Each row is a point. The window is the flat piece filled in between its corners: a triangle in 3 columns, a solid with four corners in 4, and so on. A path goes straight from each point to the next, and from the last back to the first. List the points from which the path goes on through the window.

Window:
array([[-24,   6,  57, -60],
       [ 61,  24, -66,  79],
       [-35, -20,   2, -33],
       [-14, -34,  46, -10]])
Path:
(1): [-48,   9,  33, -22]
(2): [  8, -44, -26, -37]
(3): [ 59, -46,  24, -35]
(4): [-82,  27,  10, -10]
(5): [-9, 29, 17, 20]
(6): [ 10,  -4, -17, -27]
(7): [ 83,   6, -47,  59]
(8): [-32,  37, -43,  49]
(9): [-64,  13,  74, -24]
(10): [-11, -76,  40, -98]
(11): [  3,  -9, -13, -34]
(12): [-36,  13,   8,   5]
(13): [ 15,  65, -49, 121]
(14): [ 90,  -1, -84,  33]
(15): [ 65,  -4,  11, -53]
(16): [-36,   4, -34,  52]
Through the window after points: 1, 3, 7, 15

Window:
array([[ 67,  37, -26, -58,  16,  20, -27,  30],
       [-23,  71,  56,  29, -36,  93,  67,  31],
       [-41, 122,  36, -38,  -4, -88,   0, -11],
       [ 50,  34, -68,  29,  30,  13,   6,  18],
       [-54, -96, -73,   7,  79,  16,  76, -49],
       [ 11, -31, -16, -34, -42, -10,  -7,  43],
       [-10,  47,  -1, -34,  25, -10,  -4, 103],
       [ 49,  10, -45, -83, -36, -33,  32,  54]])
Path:
(1): [ 41,  26,  13,  23,  45,  -5,  34, 112]
(2): [44, 28, -7, 32, 19,  0, 77, 30]
(3): [-66,  53, -38, -63,   6,  46, -23,   0]
(4): [-47,  84, -14, -38, -21,  18,   4,  25]
(5): [36, 24,  1,  8, 18, -1, 33, 43]
(6): [ 61, -22,  21, -35,  -6, -39,  54,  63]
(7): [-56,  55, -32, -38,   2,  20, -24,  16]
(8): [  24,   32, -121,  -53,  -36,   40,   47,   53]
(9): [ 16,   1,   1,  -8,  45, -18,   3,  16]
(10): [ 62,  46,  24,  11,  41, -35,  51,  24]
(11): [-55,  50, -40, -34,   5,  26,   2,  38]
(12): [ -24,   55,  -72, -100,  -24,   12,  -55,  -29]
Through the window after points: 4, 8, 12

Window:
array([[ -14,   40,   17,  -28,  -82,   75,  -21,   -6,    6],
       [  60,   -4,  -18,   36,  -17,   44,   -5,   24,  -21],
       [ -79,   27,  -30,  -87,   99,  -54,   20,  -24,   59],
       [  53,   13,   36,   -4,  -88,   -6,  -10,  -35,  -63],
       [  47,  -45,   17,   32, -114,  -15,  -21,   55,    8],
       [ -79,  -21,  -31,   -7,   58,  -24,   49,  -84,   73],
       [ -72,   -2, -113,  -85,   40,  -29,   63,  -53,   45],
       [ -13,  -15,   -4,   43,  -83,   14,  -67,   16,  -73],
       [ -32,  -73,   22,  -45,   -9,   20,   28,   -3,  -36]])
Path:
(1): [-44,  -3, -51, -10, -21,  -7,  27,  -8, -18]
(2): [-69,  32,  -6,  34, -25,  -1,  47,  25,  -4]
(3): [-15, -42, -41, -64,   6,  10, -28, -28,  26]
(4): [ -20,  -31,   28, -119,   -4,   -5,  -84,  -43,   43]
(5): [-36,   1, -54,  39,   4, -24,  96,  11,  -1]
(6): [ -8,  15, -18,   6, -34, -45,  60, -20,   5]
(7): [-13, -55,  -6, -86,  10,  53, -57,  -3,  45]
(8): [-21, -20, -37, -50, -11,  -1, -40, -43,  20]
Through the window after points: 4, 8

Window:
array([[  -9,   51,  -20,    3,  -33,  -26,   79,   39,  -59, -132, -126,
           0],
       [ -66,  -21,   11,   19,  -29,   34,   84,   94,  -41,  -50,  -23,
          -3],
       [  35,   67,   21,   37,   -3,    7,   83,   27,   18,  -66,  -53,
          38],
       [  15,   51,   63, -113,  -15,   16,   16,  -17,  -61,   30,    5,
         -44],
       [  33,   30,   38,  -29,  -10,   17,  -49,   -8,    0,   -8,  -13,
        -103],
       [  25,  -42,  -55,   23,  -21,   -4, -113,    7,   18,   29,   27,
         110],
       [   4,   52,  -17,   17,    2,   42,  -19,  -31,  -74,   55,   28,
         -43],
       [  13,   28,   65,  -16,  -57,  -34,  -23,  -23,  -32,   81,  -35,
         -52],
       [ -34,  -56,    3,    0,   43,   15,  100,   -5,   -9,  -50, -111,
          47],
       [  -1,  -33,   50,   25,   14,  -71,   76,   -4,  -46, -115,  -46,
          26],
       [ 104,   23,  -18,  -19,  -12,    6,  -27,   39,  -52,   73,   10,
         -55],
       [ -15,  -27,   -2,   28,   88,  -21, -129,   46,   -6,   77,    1,
         112]])
Path:
(1): [  7,  33, -24,  -5,  19, -44,  39,   1, -22,  16, -22, -15]
(2): [-22, -29, -21, -54,  -9, -98,   9,  19,  50,  48,  -8, -28]
(3): [ 19,  12,  29,  17,  -9,  40,  11,  34, -51, -33, -41,  28]
(4): [ -4,  12,  78,  57,   6,  45, -40,  73, -86, -34, -81,  10]
(5): [  8,  26, -18, -62,  -8, -30,  68, -18,   0, -14, -18, -45]
(6): [  8, -15, -63, -17,  20, -57,   4,   0,  51,  39,  51, -37]
(7): [ -4, -14,  29,  35, -31,  55, -46,  52, -71, -26, -58, 104]
(8): [ 32, -14,  20,   4,  -7,  29,  39,   4, -37, -48, -52,  15]
(9): [-83,  87,  -1, -22, -48, -92,  66,  52, -25, -12,  -9, -70]
(10): [-32, -20, -17,   8,  -1, -72,  48,  12,  -9, -27, -28,   5]
(11): [ 39,  20,  57,   2,  -1,  38,   5,   9, -64, -25, -36,  38]
(12): [  6,  17,  61,   4, -21,  57,  50,  22, -38, -42, -39, -17]
(13): [ 18,  32, -30, -14, -18, -45,  31,   2, -30,  -1, -22, -20]
(14): [  3,  47, -18,   2,  -3, -30,  72,  10, -12,  -5, -29, -28]
(15): [  9, -17,  96,  -3,  -1,  28, -47,   9, -71, -27, -58,  -6]
(16): [ 64, -29,  45,  16, -49,  90, -21,  74, -41, -26, -23,  19]
Through the window after points: 6, 16

Window:
array([[  15,  -33,  -55,   19,  -24,  -76,  -21,  -47,  -14,  -19,   23,
          21,   35,   69],
       [  14,  -31,   81,   18,   34,  -21,    9,  -42,   14,   17,   63,
        -120,  -74,  -10],
       [ -18,   -4,    5,   14,  -39, -116,  -89,   -8,  -28,   19,  -33,
          21,   96,  -27],
       [  -6,   28,   10,  -68,  -40,  -41,  -41,  -37,   20,   18,    6,
          64,   13,   28],
       [ -12,   36,    6,   -1,  -37,  -11,   47,  -46,  -50,   -7,    5,
        -112,  -72,  -16],
       [  77,   19,   20,   52,  -39,  -39,  -38,  -25,  -30,   23,  -40,
          82,   86,    7],
       [  25,  -15,    2,   19,  -33,  -39,   43,  -40,   83,  -23,   10,
         -99,  -86,  -61],
       [  17,    4,   -7,    6,    2,    5,    4,   70,   13,  -14,   38,
         -91,  -56,  -14],
       [  37,   29,   16,  -32,    1,  -74,   17,  -28,  -10,  -55,   36,
           2,   73,  -18],
       [ -32,   34,   15,   51,   42,   11,  -11,  -46,   26,  -72,   37,
         -85, -105,  -42],
       [ -18,    3,   42,   36,  -11, -132,   16,   26,  -28,   15,  -59,
         107,   79,   32],
       [  -6,  -76,   40,    0,  -23,   14,   20,  -15,  -26,  -61,   33,
         -62,  -87,  -66],
       [ -27,  -10,   22,    2,  -35,  -16,  -10,  -27,   24,  -17,  -48,
          13,  115,   47],
       [ -32,   23,   12,   44,  -81,  -50,   -2,  -23,    8,   14,   70,
          44,   74,    4]])
Path:
(1): [ -7,  -3, -15,   6,   6,  -8, -23, -34,  45,  32,  28,  13,  56, -46]
(2): [  7,  15,   9,  -1,  12, -22,  24, -37, -19,   2,   6, -23,  12, -35]
(3): [  5,  -8,   5,  27, -98, -91, -35, -13,   9, -47,  24, -15,  12,  53]
(4): [ 16,  -2,  22, -11, -82, -79, -35, -32,  13, -99, -30, -54,  -7,  47]
(5): [ 17,  -7,   2,  53,  29,   4,  33,  -9,  15,  88,  34,  16,  13, -89]
(6): [  8,   2, -71,  18, -31,   2, 100,  23,  15,  68, -27, -26,  12, -63]
(7): [ -13,    6,  100,   13,  -27,  -72, -103,  -75,  -14,  -85,   44,  -49,
  -47,   44]
(8): [  8,  17,  17,  17, -52, -88,  -4, -19, -21, -25, -10,   5,  34,  52]
Through the window after points: 2, 4

Window:
array([[ -19,   15,   -7,  -60,  -73, -101,   69,   27,   15,  -65,   30,
         -46,   65,   42],
       [  34,    4,   -9,   80,  -61,  -48,   26,   20,   79,    1, -119,
         -11,  -16,  153],
       [  12,  -63,  -58,  -24,   18,  -73,  -27,  -29,    3,   21,   92,
         -48,  -70,   -8],
       [ -32,   45,   13,   33,  -38,   24,   66,   -8,  -63,   99,   73,
          25,   38,   46],
       [ -49,  -64,  -78,  -25,   13,  -36,   98,  -16,   44,   55,  -15,
          70,   27,  -58],
       [ -38,   75,  -57,  -24,  -35,   73,  -20,   61,   40,  122,   48,
           2,   23,   48],
       [  51,  -34,   -9,  -28,  -14,   24,  -59,   61,   65,    2,  -28,
           2,   28,  -53],
       [-101,   17,  -20,   28,  -14,   29,  -63,   79,    8,    0,   -8,
          46,  -57,   30],
       [ -35,   29,   32,  -83,  -53,  -13,   -8,  -21,  -18,   38,  -13,
         -51,   14,   -5],
       [  28,   26,   32,   75,   57,   15,   50,  -56,   37,  -40,  -40,
        -105,   47,   56],
       [   5,   32,    7,   50,   -4,  -74,  -91,  -36,   29,  122,  -41,
         -47,   15,  -18],
       [  44,   27,   71,  -41,  -26,  -87,  -34,  -57,   33,    6,  118,
         -20,  -54,  -47],
       [   7,   58,  -96,  -14,  -13,  -29,   14,  -47,  -47,  -21,  -64,
          10,  -63,   11],
       [  27,   46,   99,  -49,   19,  -32,   19,   27,    1,  -61,   67,
          25,   21,  109]])
Path:
(1): [-28,  -1,  10,  13,  -2,   2, -28, -52,  66, -25,  -6,  10,  43,  77]
(2): [ 27,  36,   6,  15,  13, -24,  60,   7, -16,   4, -16, -73,  -5,  10]
(3): [  28,   29,   66,    7,   11, -100,   37,   40,   26,   34,   20,  -63,
  -28,   20]
(4): [ -7, -24, -53,  10, -19,  14, -18, -52,  21, -17, -33,  14,  21,  23]
(5): [ 26, -68, -51,  12,  -9, -23, -50, -89,  40, -31, 149, -27,  65,  56]
(6): [-13,  48,  18,   0, -15, -20,  34,  39,   4,  43, -23,  12, -22,  15]
(7): [ 43,  20,  71, -30,  24, -43,  10,  43, -54,  28, -45, -30, -51,   6]
(8): [-39,  17, -60, -15, -62,  -8, -22, -15,  54,  24,  56,  31,  36,  19]
(9): [ -4,  27,  -1,   2, -63, -21,  -4, -22,  16,  -7,   9,  24,  51,  56]
(10): [-20,  36,  -2,   0,  13,  10,  49,  38,  32,  52, -23, -44,   4,  28]
(11): [ 27,  45, -51,  51, -23, -98,  68,  60, -26,   1, -63, -28, -79,  68]
(12): [-24, -11,   0,  -4, -35,  14, -22, -31,  69,  10, -25,  16,  40,  49]
(13): [  3, -19,  -6,   4, -83,  12,  13, -49,  47,  34,  -4,  23,  53,  80]
(14): [-21,  44,   4, -10,  -1, -42,   4,  35,   4,  10,  -5, -21,  -7,  -4]
(15): [ -6,  12,   8,  11,  24, -53,  63,  54,  10,  -2, -64, -25, -24,  29]
(16): [ -6,  16,  -1,  -9, -22,  13, -28, -79,  25,  23,  51, -22,  42,   8]
Through the window after points: 1, 11, 15

Window:
array([[  14,  -52,   33,   87,  -27,  -57,   12,   12,    1,  -38,   16,
           8,   40,  -39],
       [ -15,  -12,   23,   37,  -26,  -11,  -68,  -18,   45,    8,   43,
           0,   20,   54],
       [  19,   62,   27,  -82,  -62,   33,   -9,  -39,  -27,  -82,  -32,
          31,  -16,   89],
       [  59,    5,    9,   54,  -11,  -87,  -78,    3,   72,  -41,   32,
         -65,   50,   46],
       [  14,    0,   -3,   30,   31,    6,  -35,   72,  -41,  -46,   -7,
         -24,   72,   14],
       [  77,   90,   92,   40,   -9,  -90,  -73,   23,   73,   24,   12,
          33,   73,   -8],
       [  -2,   56,   18,   75,   30,    3,   57,    4,  109, -101,   49,
         -83,   38,   12],
       [  12,  -11,  -22,    4,   62,   -1,  -12,   21,   37,  -93,   32,
         -25,  -14,  -25],
       [ -43,  -20,    7,   -4,   56,  -20,  -48,  -27,  -98,  -87,   55,
         -49,   21,  -59],
       [ -58,  -56,   12,  -59, -105,  -29, -103,   73,  -13,   -7,   27,
         -71,   63,  -28],
       [  -9,   16,  -65,  -24,   19,   14,   99,   -5,   37,  -34,  -42,
         -58,   35,   51],
       [  53,   47,  -46,  -45, -116,   86,   32,  -67,  -37,   -5,   -6,
          -9,  -60,   66],
       [  52,  -33,  -12,   -3,   41,   -7,  -10,  -29,  -22,  -74,  111,
          -3,   74,  -15],
       [  28,   10,   81,    4,   30,  -13,   46,    5,  -26,  -47,   51,
         -24,  -54,   35]])
Path:
(1): [  2,  16, -18,  29, -11, -23,  -2,  43,  -1, -25,  25,  -8,  15,   8]
(2): [-10,  48, -22,   4, -22, -77, -37,  44, -35, -96,  39,  -2,  17,  15]
(3): [ 27, -45,  33,  -5,  11,  33,  -9, -26,   5, -18,  20, -47,  47, -24]
(4): [ 56, -18,  33, -34, -10,  11, -56, -54, -12,  -3,  -6, -83,  74, -62]
(5): [-45,   2, -29,  32, -26, -51,  -2,  72,   6, -64,  55,  48, -18, 106]
(6): [  8, 118, -18,  55,  43, -43,   5,  -2,  25, -63, 133,  45,  11, -21]
(7): [ 23, -40,  25,   6, -20,  16, -13,  23,  12, -46, -46, -70,  42,  34]
(8): [ 11,  -4,  47,  -5,  60,  11, -19,  -2,  16, -60,  -9, -38,  50, -21]
(9): [ -4,  16,  -1,  20, -43, -47, -13,  19,  -4, -64,  59, -10,  10,  32]
(10): [  5,  14, -40, -14, -47, -20, -26,  22, -54, -62,  93, -12, -13,  42]
(11): [ -8,  -1,  45,  -7,  15,   3, -34, -33,   5, -46, -13, -20,  37,   0]
(12): [ 71, -45,  46,  60,  49,  61, -53, -40,  -3, -34, -18, -52,   6,  30]
(13): [-34,  62, -39, -61, -85, -85,  49,  55,  48, -39,  72,  19,  45,  21]
(14): [-11,  11, -10,  21,  -8, -44,  20,  21,  15, -46,  47,  -5,   9,  32]
(15): [ 64,  -5,  72,  12,  -2,  32, -61, -57,  34, -47,   6, -57,  35, -21]
(16): [ 45, -53,  68,   4,  -4,  39, -43, -77,   0, -66,  -4, -36,  64,  31]
Through the window after points: 6, 10, 16

Window:
array([[-116,   22,   41,    3,  -26,    9,  -43,  -51,   -1,   -1,    2,
         -37,    5,  -45],
       [  57,    7,   62,  -33,  -50,   76,  -75,  -25,   90,   18,   15,
          26,   48,  -12],
       [  -8,   54,  -43,   22,  -43,    4,   -3,  -67,   -2,   30,   68,
          11,  -63,  -60],
       [ -49,   23,   -7,   20,   28,  -12,  -13,   13,   18,   -4,   61,
           8,   63,  -15],
       [ -19,   69,   45,   27,    4,    2,   98,   19,   21,    1,  -29,
          17, -128,    0],
       [ -36,  -12,  -10,  -29,  -67,  -79,  -15,    0,  -72,   98,  -54,
         -30,   39,  -55],
       [ -37,  -33,    0,   14,  -24,   16,   34,  -36,  104,  -21,   61,
         -14,   27,    9],
       [ -20,  -10,   24,  -19, -130,  -96,  -32,   73,   -8,   13,    5,
         -43,  -72,  -23],
       [  99,   61,  -12,  -61, -118,  116,  -65,  -28,  -40,   54,    1,
         -15,    0,   36],
       [  12,  100,   -2,   10,   46,  -70,   19,  -24,   18,  -38, -109,
          -5,   -4,   20],
       [  -8,   32,  -76,   53,    9,  -15,  -57,   -4,   -3,   40,   -8,
         -75,   -6,  -47],
       [  49,  -57,  -23,  -38,   37,   -6,  -15,  -19,   35,  -13,   66,
           4,  -27,   -7],
       [ -60,   51,   54, -103,   22,  -74,  -27,   15,   59,   76,   51,
         -46,    7,  -10],
       [  -5,   25, -120,   45,   29,  -39,    8,   51,   53,  -25,  -73,
          59,  -72,   60]])
Path:
(1): [-26,  12,  45,  26, -51,  -1, -50, -83,  14,  33,  42,  44,  29,  32]
(2): [-17,  43, -14, -56,  11,  -5,  70,  92,  39, -27, -61, -66, -93, -70]
(3): [-15,  -7, -43, -34, -17,  16,  -4,  63,  57, -44,   6,   4, -12, -26]
(4): [ -22,    8,   45,   43,  -11,  -55,   -8, -123,   17,   76,   46,  -35,
   -7,   30]
(5): [  9,  41,  45,  88,   5, -40, -79, -27,  -7,   4,  67,  -7, -18,   4]
(6): [-36,  16, -60, -40,  -6,   6,  27,  12,  40,  11, -27, -16,  25, -18]
(7): [-23,  44, -32, -14,  -8, -17,  -5,   4,  20, -10, -21, -16, -51, -29]
(8): [ -9,  15,  19,  63, -26, -40,  25,   6, -26,  79,  25, -37, -32,  14]
(9): [ 25,  36, -14,   6, -57, -13, -25, -19,  -1,  35,   8,   5, -30,  51]
(10): [-13,  34, -38,  -4,  11,  22,  -8,  10,  24,   4, -28, -18, -16, -59]
(11): [   5,  -20,  -45,  -60,   -9,  -12,   66,   30,   58,  -17,   43,   28,
   27, -130]
(12): [-25,  83,  19,  21, -28,  -9, -68, -50, -11,  55,  -3, -35, -61,  61]
Through the window after points: 3, 5, 9, 11
